Each point is reached from the start by the listed moves, each made 0, 1 or 2 times, or once backwards (-1), plus a little noise. Say if it took an odd or an even number of moves. Then give how often each move was made.
In the rows, zero is written as 128.

Moves:
(1): [129 139]
(2): [ 89 133]
Start: [138 126]
Points:
[ 62 159] => even (2, 2)
[ 99 120] => even (-1, 1)
[ 60 148] => odd (1, 2)

Moves:
(1): [124 106 124 151 160 161 106 129 151]
(2): [105 148  99 142 141 136 128 142 114]
(3): [126 111 133 131 106 112 144 138 105]
(4): [133 129 157 139 130 113 131 138 121]
(5): [133 117  93 156 167 137 128 103 129]
(6): [112 114 120 155 117 118 131 123 144]
(7): [136 129 150 145 116 142 117 107 133]
(8): [145 136 141 153 122 140 125 145 159]
Start: [106 126 109 133 137 122 143 141 122]
Points:
[141 134 206 136  51  80 174 130  40] => odd (-1, 0, 2, 1, 0, -1, 2, 0)
[148  74 118 249 175 172 121 130 237] => even (1, -1, 0, 0, 1, 1, 0, 2)
[ 67 140 196 181  85 101 135 137  87] => even (0, 1, 0, 2, -1, 1, 2, -1)
[114 142  74 180 147 153 133 173 224] => even (0, 0, -1, -1, 0, 1, -1, 2)
[154  96 128 217 179 103 174 157  79] => even (0, 0, 2, 2, 2, -1, 0, 1)

Moves:
(1): [111 119 144 145 114 140 140 159 138 125 131 128 126 111 131 138 146]
(2): [127 136 136 116 127 121 117 133 130  96 145 146 119 120 110 104 115]
(3): [117 134 131 135 136 132 115 118 148 131 121 126 133 135 138 121 137]
(4): [133 128 120 114 127 111 133 101 113 121 130 128 127 139 120 124 115]
(5): [145 122 118 144 131 130 137 113 128 133 112 122 131 114 128 136 120]
(6): [127 148 131 129 144 138 135 131 121 119 134 123 125 131 125 116 134]
(7): [122 132 128 127 115 131 123 122 132 137 122 122 129 125 119 146 131]
(8): [123 117 133 126 132 130 131 148 130 119 115 120 135 120 124 136 114]
(9): [125 126 123 100 127 129 116 121 132 142 116 108 140 150 131 115 142]
(10): [115 134 127 107 127 145 132 132 138 116 145 136 126 137 128 112 111]
(11): [122 138 138 135 122 110 133 138 128 137 137 135 111 102 125 127 126]
(12): [131 120 103 141 136 124 125 108 117 123 129 126 104 113 147 129 109]
(13): [131 139 136 126 111 121 135 117 123 127 137 136 102 120 132 136 129]
(14): [126 128 118 102 130 156 149 101 120 147 125 114 133 122 144 143 132]
Start: [135 122 110 127 131 138 118 123 135 121 118 119 151 126 123 127 128]
Points:
[127 155 133 107 148 195 167 151 153 138 133 116 163 100 129 105 141] => even (0, 0, 0, -1, 1, 1, -1, 0, 0, 1, 1, -1, 0, 1)
[159 135  63 149  81 156 133  55 114 166  99  72  65  63 156 170 150] => odd (1, 0, -1, -1, 2, 1, 2, -1, 2, 0, 0, 2, 2, 0)
[ 86  99 111  41  65 185 134  36 178 143  74  65 161 158 155 164 151] => odd (2, 0, 2, 2, 1, -1, 1, 1, 2, 1, -1, 0, 2, 1)
[204 129  59 183 188  98 152   7  87 138  70 101 153 127 135 139  96] => odd (-1, -1, 1, 2, 2, 1, -1, 0, -1, -1, 0, 0, 0, 0)
[113 179 157 203  78  32 127 111 112  74 179 171  18  34 108 102 146] => odd (2, 1, 1, 2, 0, 1, 0, -1, 0, -1, 2, 1, 2, -1)
[ 86 127 131  99  67 189 151 105 177  59 176 167  66  48 148 114  88] => odd (2, 2, 1, 0, 1, -1, 0, 0, 0, 2, 0, 1, 2, 1)
